Each row of a before or after table is a point. One or more steps were done to the points. Then noise was added and the rows were shuffled. The steps act on how far a point lies along the listed directions, d1 being the first. Name the steps. A step turns or swaps two directions, mirrors them in a line or flattens them onto one, adds a multiple of one to another, or multiplies one. Angles are multiples of 10 degrees, from the lower direction toward the higher: turns from -170 to 170, lines from 10 to 170 but not 90. Use the fewest steps. Two steps may share a direction if one is a turn and the other turns, adds or multiplies; they go together, in the order done. Otherwise the lowest direction goes first.

Directions:
(1): [-0.12, -1.00, -3.06]
(2): [ 1.13, -2.88,  0.90]
(3): [-3.01, -1.04,  0.45]
Before (13 x 3):
array([[ 0.29,  0.05, -0.54],
       [ 0.26,  0.00, -0.48],
       [-0.22, -0.42,  0.49],
       [ 0.75, -0.49, -0.48],
       [-0.26,  0.04,  0.07],
       [-0.59, -0.25,  0.36],
       [-0.29, -0.15,  0.95],
       [-0.35, -0.35,  0.46],
       [ 0.19,  0.29, -0.25],
       [ 0.49, -0.14, -0.24],
       [-0.06, -0.08,  0.95],
       [ 0.11,  0.30, -0.11],
       [ 0.85, -0.34,  0.18]])
After (13 x 3):
array([[-0.84,  0.48,  0.69],
       [ 1.68,  1.19, -0.62],
       [ 1.25,  0.45, -0.56],
       [-1.60, -0.10,  0.32],
       [ 1.12, -0.06, -0.46],
       [ 1.50,  0.62, -1.05],
       [ 0.73,  0.04,  0.12],
       [ 0.96, -0.07, -0.08],
       [-1.99, -0.35,  0.32],
       [-1.36,  0.13,  0.21],
       [-0.64, -0.34,  0.21],
       [ 0.98, -0.07, -0.43],
       [-1.44,  0.27,  0.71]])
Steps: mirror d1 and d2 in the line at 10 degrees; multiply d3 by 3

Directions:
(1): [ 0.73,  1.16, -0.47,  1.90, -3.46,  1.74]
(2): [ 0.87, -1.09, -4.06, -1.29,  0.04,  0.76]
(3): [ 1.69,  1.43,  1.31, -2.62,  0.55,  2.63]
(4): [ 0.01, -3.74,  1.17,  0.76,  0.10,  2.18]
Before (9 x 6):
array([[-0.10, -0.06,  0.59,  0.34, -0.29, -0.30],
       [ 0.41, -0.20, -1.04, -0.72,  0.08,  0.66],
       [-0.22, -0.29,  0.16,  0.73, -0.09, -0.23],
       [-0.13, -0.23, -0.02, -0.14,  0.51, -0.20],
       [-0.06, -0.57,  0.27, -0.72,  0.89,  0.64],
       [-0.12, -0.48, -0.66,  0.32, -0.28, -0.06],
       [ 0.34, -0.22, -0.56,  0.00, -0.07,  0.28],
       [-0.41,  0.57, -0.14,  0.55, -0.17, -0.90],
       [ 0.33, -0.55,  0.18,  0.40,  0.29, -0.12]])
After (9 x 6):
array([[ 0.06, -0.69, -0.42,  0.06, -0.14,  0.45],
       [ 0.02, -0.46,  0.41,  0.48, -0.07,  0.36],
       [ 0.00, -0.11,  0.69,  0.30, -0.32, -0.03],
       [ 0.28,  0.14, -1.22, -0.78,  0.20,  0.17],
       [-0.01,  0.42,  0.19, -1.04,  0.91,  0.23],
       [-0.52, -0.47,  0.05,  0.92, -0.25, -0.49],
       [-0.10, -0.18,  0.09, -0.17,  0.52, -0.16],
       [ 0.37, -0.10, -0.57, -0.15,  0.05,  0.23],
       [ 0.57, -0.36,  0.37,  0.09,  0.34,  0.21]])
Steps: turn d1 and d2 by 10 degrees; turn d3 and d4 by -60 degrees
